Every row gives one point. The last column is the point's height on a tilted bowl or saddle (a function of degree 2), plus a little noise. Along how many of its main directions does it bend up, bend down or stay straight?

Points (11 x 3)
[[ -5 -11 -13]
 [  4 -22 -17]
 [ 13  15 -15]
 [  9 -60 -50]
 [ 24  -9 -19]
 [ 23  26 -22]
 [-49  29 -54]
 [-40 -38 -45]
 [  0 -17 -15]
 [  3  35 -23]
 [  1  -1 -12]]
Directions: 0 up, 2 down, 0 straight

Points (12 x 3)
[[ 27  -6  22]
 [-26  59  26]
 [ 38  32  48]
 [ -4  35  22]
 [-33  20  29]
 [  8 -24  13]
 [-60   8  60]
 [  2   4  17]
 [ 32 -29  17]
 [-36  56  29]
 [ -5  20  20]
 [-11 -19  19]]
Directions: 1 up, 0 down, 1 straight

Points (16 x 4)
[[ 38   8  35  41]
 [-47  14  32  44]
 [-27  29  -6  23]
 [-24 -25 -20  27]
 [ 12 -13  19  19]
 [-10  -6  11  13]
 [ 60   5  -6  50]
 [-21 -10  -8  16]
 [ 20 -32  20  33]
 [ 12   8 -44  33]
 [ 22  33   7  26]
 [ -1 -37  20  32]
 [-13  -6 -30  21]
 [  4   5  22  16]
 [ 10  -9   7  14]
 [ -4   7  49  37]]
Directions: 3 up, 0 down, 0 straight

Points (26 x 5)
[[ 29 -31 -22 -19  42]
 [ 18 -23 -15 -15  21]
 [  5 -18 -21 -14  14]
 [ 33  30 -20   8  28]
 [ 18   0   2 -19  10]
 [ 20  13   6  22   4]
 [-12  30   3 -46  36]
 [-10  -4 -27 -16  11]
 [ -6  21  38  20  17]
 [-37  45  13 -21  35]
 [-30   0   2  10   5]
 [ 11  13   5 -13   2]
 [-10  -8 -27   3   6]
 [ 41  11   1  -9  27]
 [-35  50  27  -8  39]
 [ 25   4   7 -11  10]
 [  6 -44  34  25  47]
 [ -2  -3  24 -21  11]
 [ -2  -6  29 -14  11]
 [-19  47  -8 -13  21]
 [-43  27  52  -1  60]
 [ -2  13 -41  60  51]
 [ 42  22  12  12  28]
 [-25 -28 -23   8  22]
 [ 10 -32 -16  35  27]
 [-17 -37   6 -43  54]]
Directions: 4 up, 0 down, 0 straight

Points (23 x 5)
[[  0  -9 -15  11  15]
 [ -8  12   3  15  10]
 [ -3  11  -8  -7  22]
 [ -4  -8 -14  -6  18]
 [-60  18  -2 -11 -60]
 [ 29  22  45  19  17]
 [ 11   6  -9  -7  19]
 [ 19  31  -8   1  -5]
 [ 33 -18  -3   5  -8]
 [-19 -17  15  10  13]
 [ 34 -14 -12 -38 -56]
 [ 32 -28  22  14  22]
 [ 30 -13  13  -9  -5]
 [ 16   5 -11  -5  17]
 [ 35   3 -12  -4  -6]
 [  4  17 -16 -17  24]
 [-13  -9  12 -14  20]
 [ 30 -16  23  -3  13]
 [ 14   2   0   8  21]
 [  1 -17 -16 -14   5]
 [-16  -9   5 -23  17]
 [-39  -2  16  13 -24]
 [  7  -7 -18  14  19]]
Directions: 1 up, 2 down, 1 straight

Points (47 x 7)
[[ 12  -7   0  26 -23  -7  13]
 [-17   2   6  24  -3  -7  10]
 [  4 -25  31  11  -5  20  11]
 [ 14 -22 -33  24 -31 -19  -9]
 [  2  15 -31 -14   2  -5   2]
 [ 35  32  -4 -29  10  38  25]
 [-21  15 -10 -34  -3   5  26]
 [ 23 -35  10 -34 -23  23  56]
 [ 37   4 -49   7  16   8  12]
 [  8 -18  -6  21 -17  38  -9]
 [ -5  -8 -17  11   6  -7  -9]
 [-16  -3 -38  19  16  30 -36]
 [-51 -13   8  33 -18  21  45]
 [ -6 -15  -8 -32  14   8  17]
 [ 34  25 -15   2 -18  14  22]
 [-45 -33   5  -9  -3  28  51]
 [ 45 -18 -24   6  -7 -10  23]
 [  1  10  -7 -33 -10  -1  12]
 [ 14   7   3   7  28 -34  17]
 [  4  -8   5 -33   0  10  10]
 [-19 -21  -1  41   0   2  15]
 [-17  -9  -1 -17   9 -14   1]
 [ 13   6   5   9  21   3  -1]
 [ 36   8  20   3  17  26 -18]
 [-14   4  -1  16  16  29 -18]
 [-35  -5 -20 -23  21  35  29]
 [-14  22 -14  -2   5  28  -2]
 [-20  -9  -3 -13 -20 -13   3]
 [ 12 -30  25  37 -17  -1  49]
 [-40  -1 -60  45  -1  -4 -54]
 [-16   8  13 -29   1   8  12]
 [-13 -17 -23   9 -15 -11 -14]
 [-20  13 -16  -5  -9  40   0]
 [ 34 -14   4 -19  14   9  11]
 [  8 -13  12 -13 -10  -8  -1]
 [ 32  11   0  -3  -2  11   4]
 [ 19  -9 -20   0   2  -2  -3]
 [-47 -24   1  52 -23 -12  60]
 [ 19  18  19  12   7  12  -7]
 [ -3  25  12  -6 -35   8  39]
 [ 13 -15  14  -1  22  -7   5]
 [ -3 -15   8 -31  18 -26  -7]
 [  5  -9 -27 -20  19 -43 -14]
 [-14 -15   3 -18   9 -37 -14]
 [-24  14  -1  -8  20   2  15]
 [-34  -4   2  -6 -28 -10  23]
 [  0  27  -4 -10 -25  23  26]]
Directions: 4 up, 2 down, 0 straight
